Each row is a point. Two turns around zero, p and q, are shown by what they do to some points. Where does a point land after both, in the order given? Backwards means that the second turn is done in reverse. Each puzzle has new turns, and all numbers are rounded.

Turn p:
[-1 36] -> [12 34]
[ 20 -34] -> [  7 -39]
[-18  -2] -> [-18   4]
Turn q:
[ 29 -17] -> [  3 -33]
[-40   3] -> [-21  34]
[31  1] -> [ 19 -25]
[-21  13] -> [-1 25]
Where do these land?
p, then q backwards: [25 35] -> [ 1 43]
q, then p: [-10 -32] -> [-33   2]
q, then p: [-14  -3] -> [-6 13]

Turn p:
[-8  5 -7] -> [ -4   1 -11]
[-16  -8   8] -> [ -6 -19  -3]
[ 8  6 -2] -> [ 0 10  2]
[ 48 -11   5] -> [27 21 36]
[-16  19   4] -> [-23   1 -10]
[-16 -11  -8] -> [  5 -15 -14]
Turn q:
[-9 27 -8] -> [15 25  5]
[ -5   8 -10] -> [ 6 11 -5]
[ 19 -21  35] -> [-16 -35  23]
[-17  -7 -12] -> [-10  12 -16]
[ -6   0 -10] -> [ 0  7 -9]
[18 -6  5] -> [  6 -19   3]
Where do these land?
q, then p: [-19 -15   4] -> [-11 -10 -20]
p, then q: [19 -3 20] -> [-10  -5  25]
p, then q: [ 12 -15   7] -> [ -2 -16  12]
q, then p: [ 17  15 -11] -> [13 15 15]
q, then p: [-16 -10  -1] -> [ -8  -3 -17]
p, then q: [-13  28 -20] -> [ 13  29 -17]

Turn p:
[ -2 -13 -10  17] -> [ 3 -6 19 13]
[-13   7 -12 -19] -> [-10 -19 -12 -10]
[ -2  13 -11  29] -> [-1 -1 -1 34]
[  3 -19   2   7] -> [ 5  3 20 -2]
[ 11   9   5 -20] -> [  8   3 -17 -16]
[  4   3  26 -14] -> [ -4  21  -8 -19]
Turn q:
[ 15  10 -15 -10] -> [ 6 23  9  3]
[ 9 -7  1 -5] -> [ 9 -2  8  3]
[14 -4  8 -8] -> [ 6 -3 15  9]
[-4  6  1 19] -> [ -6  -2 -18   8]
[  1  14   3 -13] -> [-12   9  12  -1]
[12 -2  6 -2] -> [ 5 -2  8 10]
[-48 -17  -4  20] -> [ -8 -26 -36 -31]
Where do these land?
p, then q: [-7 -9  0  6] -> [ -7 -11   0   2]
q, then p backwards: [ 3  7 46 -7] -> [-35 -13 -22  19]
p, then q: [ -6  -1 -11 -11] -> [ 11  -7   4 -10]
p, then q: [ 12  -6 -17   1] -> [16 -6  5 12]
q, then p: [ -2   8 -17  11] -> [  4 -13 -14   9]

Turn p:
[-10  14  32 -23  -8 -21] -> [ -4 -24  35 -22  -3  -4]
[-25 -10  -8  16  -9 -23] -> [-25 -19 -10  11 -21  -4]
[-19  18  31 -21 -11  -9] -> [-12 -14  41 -16  -2   2]
[ 24 -11   2   8  28  20] -> [ 21  13 -14  11  30 -11]
[-12  19 -21   6   6  11] -> [-21  21 -11  -7   3  10]
[-20  -4   0  11 -11  18] -> [-15  12   9  22  -6   7]
[ 23 -24 -12 -21   3   6] -> [ 33  -7 -13   4   7  18]
[ 20 -12  -6   5 -25 -19] -> [ 20  -9  -9   0 -31  -6]
[ 19  10 -18  18  27  18] -> [  3  29 -27  -2  22 -10]
Turn q:
[ 9 11 16 20 12 33] -> [10 36 -1 26 -1  2]
[-13  -8  27 -20 -13 -30] -> [  7 -25  29 -18 -21  10]
[-4 17 -4  6 -9 33] -> [-12  33 -10   5 -10 -10]
[-15 -29  -3  -4 -10 -27] -> [-15 -38   8  -4  -4  14]
[-10  -8   8   6  12 -20] -> [  1 -16  20   5  10   6]
[ 14  28 -29  15   6  12] -> [ -1  19 -21   6  20 -32]
[-12 -14   5 -32   5  -8] -> [ -2  -9   8 -28  -1  23]
[ 31   3 -20  10  -3   7] -> [ 11   0 -33  10   6 -14]
Where do these land?
q, then p: [14 -5 -2 -1  4 25] -> [ -5  24 -12 -10  -3   5]
q, then p: [  2  -2 -17  -2   0 -11] -> [ -1 -13 -11   3   7   7]
p, then q backwards: [  3   4   8 -17  14 -21] -> [  0  -2 -11 -16   3 -25]
p, then q: [-26  21  36  -5   4  -6] -> [ 3 -4 42 -5 -9 25]
p, then q: [ -6  10 -25  -8   6   6] -> [-14  21  -8 -13   7  -2]
p, then q backwards: [ 13 -48 -30  -8 -28  37] -> [ 39 -34  38  19  12  31]
q, then p: [-12  19  -2   5   8  -4] -> [ -8 -12   8 -12   8 -12]
q, then p: [  6 -14  20  42   9 -26] -> [  9  -2  -8  34   0 -43]
p, then q backwards: [  7  15  11  -7 -18   0] -> [ -8  13  19 -13  -4  -3]

Turn p:
[ -7 -15  -2  -5  -1   5  16  21] -> [ -1 -10  -7 -10  -8   8  16  19]
[  6   8   2   6 -17 -11   0  -2] -> [  4   7  -4   0  -5 -13 -16   5]
[ -4   0  -6   1  -7  -6 -19   6] -> [ -4   6  -2 -13  13   1 -12   2]
[ 11   1  15 -18  13   1  12  -4] -> [ 10  -2  15   0 -18   0  14 -11]
[-14  14   3   0  18  -8 -16 -17] -> [-12  19  16   9  15   0   2 -15]
[  4 -13  -9  14  -5  20 -21  -3] -> [ -2 -21  -7   2  21  12 -16  -4]
[-15 -17   8  10   5  -9  10   8] -> [-5 -4  8  3  5 -5 13 25]
[22  0  5  9 -2 21 15 15] -> [ 23 -15 -11   9 -15  16  -2   7]
[ 13  13  -5  -7  12 -13   6 -13] -> [ 11  14   0   5  -3 -13   9 -19]
[-15   9 -10  -8 -15   0  -4 -11] -> [-23   7  -8  -4  -3  -6  -9  -7]
Turn q:
[ -7 -10  -6 -13 -16   5  22  16] -> [-21  -7  -9 -13 -12  13  16   7]
[-13  11 -14  -4  10   3   1   0] -> [ -1  18 -13   7  -3   8  -4   0]
[  4 -10  16  16 -16 -18  -1   6] -> [ -1 -17   9  -4  -6 -27  10   2]
[  4  13   1  -2  20   3   4 -17] -> [18 17  2  5 14  8  1 -2]
[ -5  -9   7  -1  15  -3 -13  -3] -> [  3   6   0  -7   8  -9 -11 -14]
[  5 -10  -2   2   3   0 -11  -9] -> [  9  -8  -1  -1   3  -1 -10 -10]
[27 13 13 20 -9  7  9 23] -> [ -8 -15  14   6  16  -9   6  36]
[-5 12  5 -4  2 13 -6 -9] -> [-2 10 10 12  5  9 -3 -7]
[ -3  -3  -4 -17   9 -15 -22 -15] -> [ 17  11   4  -8 -13  -1 -19 -18]
[ -7  -8 -14   2 -18   4  16   9] -> [-14 -13 -15   2 -12   7  14   5]
Where do these land?
q, then p: [  1  34  -7  -9 -13  -4   3 -13] -> [ 13   0  -7  14 -16  11 -25  15]
q, then p: [  0 -10 -14 -12   3   2   0  -5] -> [ -5 -11  -9  -4   0   4  -5 -14]
q, then p: [ -1  -3  16  -7 -13  -5   2 -12] -> [ -1  -8  13   6 -16 -11  -2   1]
p, then q: [  3  -4 -14   6  15 -12   1  48] -> [ -8   8  -7 -15  11  30  -6  38]
q, then p: [-2  1 11 -2 -9 14 12 -9] -> [-4 -9  6 17 -9  4  9  4]
q, then p: [-17  -6   5   5   3   3  -3  -2] -> [-10   7   0  10   5 -10   3  -5]
p, then q: [  4  -8  -8   7  -9  -6  12 -13] -> [  9  -5 -13  -5 -11 -14   1   1]
p, then q: [  5   2   1   7  -7   4 -12   9] -> [ -2  -1   2   0   5   4 -18   1]
p, then q: [  6  -7  10   6  30   3 -14  -1] -> [ 8  1  9 -6 33  1  8  0]

Turn p:
[  2  -2   6  24 -33 -13 -15 -25  25] -> [ 13 -43  -5  27  -9  -9 -10 -18  -6]
[-19  -1 -12  -4   9 -29  28   4 -28] -> [ -1   6   1 -20  13 -23  33  22 -17]
[-33  26  22  10 -30 -22  13 -31  -9] -> [  8 -23  12  -5 -14 -28  26 -35 -37]
[ 25  -3  -4 -10  12  19  13  21 -37] -> [11 42 -3 -4 19 25  8 15 -4]
[ -1   7  11 -23 -29  -1  33   6   4] -> [ 33   9  20  -4 -25  -7  21  -1   3]
[  6 -15  -5 -15  -2  23   8  19   5] -> [ 2 20  7 10 -9 13  3 12 23]
[  9  23  -3 -12  13 -20 -12 -26  -3] -> [  1 -15 -19 -31  -6   5 -10  -5 -20]
[  7  11 -23  28  21  26   0  18  -5] -> [-11  29 -27  10  26  -5  -8  -9  18]
[ -3  -9  10  -3  24 -17 -26  27  11] -> [-21  -1  18  -8   9  -7 -35  21   3]
[ 28 -18   9   7  21  27 -16 -26  26] -> [ -7 -23  -8   3  10  42 -19 -16  30]
[-21 -19 -10  -1  -7   6 -26  13  11] -> [-28  -3   5  25 -15  -5 -10  13   5]
Turn q:
[ -7 -21  -7 -27   3  -9  19  31 -12] -> [-24  -2  31   8  -6   3  19  13 -25]
[ 17 -25   8   8   2  11   6  31 -20] -> [ -2 -17  23  30  11   3 -13  19 -14]
[  7  -8  -6  10 -28 -10 -12  32 -31] -> [-29  -4   4  31 -17  -5 -25  23  -1]
[-34  37   4  14   3   5  -8 -27  12] -> [ 10  34 -34 -21   2  -1  -8 -28   1]
[  5  -5 -32 -38  42 -10 -10 -14 -15] -> [-12 -24  17 -41   0 -41  17  -3 -16]
[ -7   7  10  11 -14   9   6 -21  23] -> [ 16   9 -21   2   3  17   8 -16  15]
[  7 -32  21 -39 -33  -8  -6  20 -18] -> [-29 -26  35  23 -34  23  -1  -7  -2]
[ 17  -7   1  -1 -16   7  20   7 -29] -> [  3 -20  -3  24 -16   4  -1  17 -20]
[ -6   2   9  18   9  16 -12  -5   6] -> [ 10   5  -6   2  20   0 -15 -13   4]
[ -2  -3  -7  26  22 -17   5 -29  24] -> [ 30  18  -6  -8  13 -23  18  -4  24]
[ -5  26 -25   6   5  12 -11 -18  34] -> [ -2   8 -34 -31  22   1   9  -4  19]
[ 8 30 22 11  4 -8  2 -7 25] -> [ 27  19  -7 -21  -2  20 -10   4  16]
Where do these land?
p, then q: [ 35   6  -2  19  -3   7 -20   5 -12] -> [  0 -16 -14 -11  23 -25 -24   6   2]
p, then q: [-22  44   6  -4   9  20  11  23  17] -> [  5  15 -17 -34 -37   7   4 -14  23]
q, then p: [-10  25 -36  -7  -5   5  45   1   1] -> [ 12  43 -17  -7   1 -19  33  19  -1]
q, then p: [-23  48  10  10 -42  -2  -2 -19 -33] -> [  1   5 -54  35 -33 -10   1  -2 -30]
q, then p backwards: [ 19  -1  14 -18   9  -9   8 -11  18] -> [  9  -6  16 -20   0  -4  23 -12   9]
p, then q backwards: [ 18  -4  30   7  18 -22  19 -15   4] -> [ 21  -5  10 -14  34  20  -6  -5  18]
q, then p: [ -3 -23  -6   3 -15  12  -5  27  12] -> [-26   3  11   4  16 -12   3 -19  16]
p, then q: [ -7  -5  -4  -5   1  -5 -20  17  -8] -> [-14  16   1   4  -2  -2 -20   0  -6]
p, then q: [-32  -5  -5 -14   6  11  -1 -16  26] -> [-11  16  -4  15  -8  17  27 -23  11]
p, then q: [ -6 -34  16 -20   8  16  -9  -2 -11] -> [  3   9  -2  15  19  28 -10 -18 -22]
q, then p backwards: [ 15 -31 -26  -2 -14 -13 -20  18 -18] -> [-34 -30  -8  10   0 -11 -16  10  23]
q, then p backwards: [ 15 -21   4  31  28 -20  -7 -28   6] -> [  8   7   4  20 -14 -12  39  24  28]

Turn p:
[  3  -4   6  -4  -8  -5   5  39 -16  -8  -7] -> [  0   0 -13  26  22   5  -8  -7  -7 -19 -14]
[  4  11   7  10   3  18  26  -2   7 -11  -7] -> [-17  -2   4   9   3  -7 -18   2 -15  21   9]
[  9 -12 -10 -21  -5 -48  -3  24  -8   6  -7] -> [ 31 -17   6   7  25  20   5 -13  15 -20 -25]
[-13  -9   1   6  17 -46  -5   3   9 -11   6] -> [36  1  9 11 19  1 24  7 15 14 -9]
[-27  11   6   1  -7  -3  -5   0   3  24  -3] -> [ -5   4   1 -10   7   4  -2  30  17 -12   7]
[  0   5   0 -12 -14  15  -2  -1  11   0   8] -> [-10  -3  -8   3 -19   6 -10   1   9  -1   3]
[  1  27   5   2   4   7  15  -7 -11  -3   9] -> [ -5  -5 -17 -11   6   4 -11   9 -15  17   9]
[  3  12  -9  10   1  17 -10  -7   5   5   7] -> [ -9  -4 -10 -12 -12 -16   1   1   2   1  11]
[  5 -16   1  -1  -7  -3  -8 -16  -7 -10   7] -> [  0   6   2  -3 -14   9  18  -8  -6   4 -10]
[ 15  -2  14   4   8   8  -8 -10   5  -3  -5] -> [ -3  15   3  -8  -7 -12  -6 -10  -2  10  -8]
[-4 -7  4  7 18 17 15 -2  3  8  9] -> [  6   6   8   3  -9 -11  -9  10 -18   1  15]
[  8 -12 -12  11 -10   8  -8 -13   1   4  -6] -> [-14  -5  11  -8 -12  -8  13  -7  -1  -6  -3]
[ -5  -4 -13 -13   1  16 -13  -7  -3  -1 -12] -> [-11   7   2  -7  -6   5   4 -16   7 -11  17]
Turn q:
[  3   5   6  12 -35 -11  10   6  -9  10   7] -> [-14  -2 -12  21   9   9   6  19  -2 -17 -16]
[-18  -7  -8   5  12 -13   0 -13   6   7 -14] -> [ -7  18  -6 -16  -4  -8  -5  -3  15  -6  13]
[  7   1  -1   9  15  -5   5  26  15   5 -33] -> [  1  20  -9  16 -10  -2   3  -9  23  31   1]
[-24   6   3 -24   6  -4   2  -7 -13   4   8] -> [  7  -7  20  -9  10 -14   0  10  11 -17  12]
[ -8 -15  -7   5   6  -2 -37  -5   1   8   2] -> [-16   6   4 -21   4 -14 -26  -6  -6   7  -9]
[  3   8  -2 -24  -1   4 -18 -12   0   2   0] -> [ -4 -13  11   0  -1 -20  -9   1 -13   1  14]
[ 6  7  0 10 12 -7 -2 25 32 -1  9] -> [ 10  11  -8  16  10  -6   2 -33   5  11 -14]
[ 7  4 -9 11  7 26  6 -5 -7 -5  8] -> [ 19   6   3  -7  -3  15   2   5 -21   5  -1]
[ 3 -2  0 -1 18 -5 -2 -9 -3 10  7] -> [  9  -1  -8 -16   0 -14   1   1   0   0  -1]
[  3  -2  12  13   6   3  11   9  -9 -19   8] -> [ 11  -5   5  -3  -9  18  12  -4   5  -2 -17]
[  7  -7  -6 -36 -31  -4   4   7  -2   2   4] -> [-12 -32   1  21  19   3  -8  10   1  -3  17]
[  2   7  -5  12 -26   4   5  -6  -1   3  -6] -> [-12   9  -7  15  -2  12   1  12 -13  -9   2]
[  8   3   1  -4   1  -7  11 -10 -16 -23  10] -> [ 12 -20   1  -3 -17  11   3   1   0 -17  -1]
[  3 -10  16  11  10  21   4  -6   5  -4 -11] -> [ -4   8   6 -14  -7  11  20  -4  -7  18   0]
Where do these land?
q, then p: [ 15  13   7  -1 -18 -13   8   4   1   3   7] -> [ -7  -9  11  13  11 -11  17  -2 -11   2   1]
q, then p: [ -7   9  -4  15  15  11  19   6   5 -15  -6] -> [-17 -10  -8 -10 -12  -4 -20  -2  -8  14  -4]
p, then q: [ 28 -23  -6 -14  15  12   1  17  17 -18 -11] -> [-24   5 -14 -16 -26  -9   7   1 -23 -21  -9]
q, then p: [  4   3 -14 -10 -10   1 -16 -24 -10  13   7] -> [ 16   5 -19   7   9  10  19  -8   0 -15  -4]
q, then p: [ 10 -16  14  -3  15  12   1  -2 -10 -19  27] -> [ -3  15  22  -2 -11  18 -13 -22 -15 -10  -5]
p, then q: [-11  17  -3   3  -4   7  -4   5  25  16   7] -> [-10  -2  -4  12  18  -2 -14 -23   6   2 -10]
q, then p: [-10  -3   0  -5 -18   3  -3 -20   9  -3   5] -> [  4  13 -12   7   0  12  13   5 -10   7  11]
p, then q backwards: [ -6 -19   7  -7  13  16  -9  19 -13  -6  -6] -> [-13  23 -13  12  -9  -3   5  -7  21   1   3]
q, then p: [ -7   6  -2  -1   6 -13  15  15  -9   7   4] -> [  3  -8   6   9   1 -18  -9 -11   8  10  -3]
q, then p backwards: [-12   0  -3  -5  -7  -5 -21  17 -12  -4 -12] -> [  2   0  13  -1  -9   4  11   2  25   8 -14]
q, then p: [ 22   4   3  16 -25 -10  10 -12  -3   9  -6] -> [-15 -20  -3  17  13  -2  16   2  -8 -13  17]
p, then q: [ -5  13  16   6  17 -11 -12 -23   2  -1  -4] -> [ 13  -4  -4  15  11 -28   8   5   3   6  11]
q, then p: [-11 -16 -13  18   6  -9   3 -13  -7   1  -6] -> [ -5  -5 -16   3  -8  10  -7 -11  19  -1  16]
p, then q: [-10  12   0 -12  -6   1   9  11   5  16  -6] -> [ -1  -1  14  -4   5   1 -11 -19  -4  12  -9]
